Each point is reached from the start by the listed moves, each made once or not at all, plus a little noise. Is the number of moves made odd or even? Then give how often each move was made.

Moves:
(1): [ 0.77 -1.55  0.33  0.01 -1.55]
(2): [-0.24  0.98  1.15 -1.30 -0.50]
(3): [ 1.16  2.21 -1.08  0.71  1.10]
Start: [ 1.01  1.74  0.19 -0.17  0.12]
Points:
[ 0.59  2.86  1.39 -1.21 -0.37] -> odd (0, 1, 0)
[ 1.72  1.32  1.69 -1.41 -1.91] -> even (1, 1, 0)
[ 2.90  3.51  0.59 -0.52 -0.78] -> odd (1, 1, 1)
[ 2.83  2.22 -0.33  0.68 -0.10] -> even (1, 0, 1)

Moves:
(1): [ 0.58 -1.57  3.14 -0.96  0.12 -0.49  0.48 -0.90]
(2): [ 0.43 -1.36 -0.43 -0.30  1.74 -0.34 -0.06 -0.19]
(3): [-0.38 -0.29 -0.14 -0.48 -0.08 -0.27 -1.15 -1.73]
(4): [-0.10  0.15 -0.27 -1.54 -0.43 -3.28 -0.62 -2.06]
(5): [-1.83 -0.67  0.33 -0.16  0.33  0.43 -1.34 -0.66]
(6): [-0.95 -0.94  0.20 -0.40 -1.18 -0.25  1.57 -0.16]
(7): [-0.59  0.55 -2.04 -1.45  0.80 -0.50  0.62 -0.30]
(8): [ 0.77  1.82  0.75  1.43  0.77  0.00  0.01 -0.48]
Start: [-0.65  0.26  0.16  0.69 -0.05 -0.39 -0.10  0.56]
Points:
[-0.22 -1.85  3.40 -1.55  0.71 -5.00  0.17 -5.07] -> even (1, 1, 1, 1, 0, 1, 0, 1)
[-4.40 -1.05 -1.84 -3.33 -0.46 -4.45 -0.92 -4.34] -> odd (0, 0, 1, 1, 1, 1, 1, 0)
[-1.02 -0.28  0.21  0.05 -0.03 -0.75 -1.34 -1.20] -> odd (0, 0, 1, 0, 0, 0, 0, 0)
[-3.13  0.21 -1.58 -0.96  1.13 -0.63 -0.70 -0.50] -> even (0, 0, 0, 0, 1, 0, 1, 0)
[-2.41 -0.37  0.50  0.69  0.26  0.17 -1.47 -0.29] -> odd (0, 0, 0, 0, 1, 0, 0, 0)
[-0.34 -1.11 -0.33  0.33  1.71 -0.85 -0.34  0.30] -> odd (0, 1, 0, 0, 0, 0, 0, 0)

Moves:
(1): [ 0.44  0.27 -0.17  0.75 -0.56  0.17  0.21  0.67 -0.30  0.32 -0.64 -0.12]
(2): [-0.49  0.99  0.42  0.31 -0.47  0.13  1.48 -1.43  2.42  0.20  0.95  1.36]
(3): [-0.39 -1.04 -1.36 -0.99 -0.44 -1.09  0.32 -0.26  0.06 -0.34  0.55 -0.22]
(4): [ 1.48 -0.13  0.29  0.16 -0.55 -0.77 -0.95  0.61  0.36  1.68 -0.32 -0.05]
(5): [ 0.30  0.01 -0.95  1.01 -0.06  0.18  0.66 -0.18 -0.42  0.14  0.21 -0.21]
(6): [-0.29  0.57 -0.90  0.18 -0.77 -0.10  0.43  0.50 -0.18  0.11  0.41  0.02]
(7): [ 0.03  0.39 -0.02  0.39 -1.03  0.25  0.52  0.05 -0.42 -0.23  0.20  0.24]
(8): [ 1.00  0.56 -0.27 -1.32 -0.15 -2.47 -0.24 -0.30 -0.27  0.24 -0.53  0.57]
(9): [-0.22 -1.93  0.00  0.52  0.26 -0.02 -0.43  1.30  0.65  1.53  0.09  1.49]
(10): [-1.27  0.56  1.32  0.17  0.23 -1.50  0.50 -0.71 -0.66  0.16 -0.25 -1.39]
(11): [-1.29  0.15  0.29 -1.01 -1.96 -0.26 -1.54 -0.27 -0.16  0.75 -0.44  0.77]
(12): [-1.12 -0.37  0.67  0.24 -0.35  0.29  1.10 -0.10  0.11  2.17 -0.19 -0.36]
Start: [-0.10 -0.16 -0.15  0.30 -0.26 -0.83  0.09  0.65 -0.19  1.14  0.43  0.50]
Points:
[ 1.09  0.20 -1.92 -0.30 -4.07 -4.53  1.42  1.80 -0.85  4.99 -0.09  0.68] -> odd (1, 0, 1, 1, 0, 1, 1, 1, 0, 0, 0, 1)
[ 1.18 -1.20 -1.74 -0.63 -1.88 -4.66  0.94  0.45 -0.35  5.01  0.14  0.17] -> odd (0, 0, 1, 1, 1, 0, 0, 1, 0, 0, 0, 1)
[-1.47 -1.24  2.19 -0.96 -2.77 -5.67 -1.36  1.15 -0.19  7.57 -1.30  1.55] -> even (0, 0, 0, 1, 0, 0, 0, 1, 1, 1, 1, 1)
[ 0.17  2.33  0.76 -0.19 -1.99 -5.56  1.23 -0.61  1.50  3.58  0.77  0.96] -> odd (0, 1, 0, 1, 0, 1, 0, 1, 0, 1, 0, 0)
[ 0.42  1.19 -1.52  1.83 -5.10 -1.29 -0.55  2.04 -1.30  3.89 -0.16  1.13] -> even (1, 0, 0, 1, 1, 1, 1, 0, 0, 0, 1, 0)
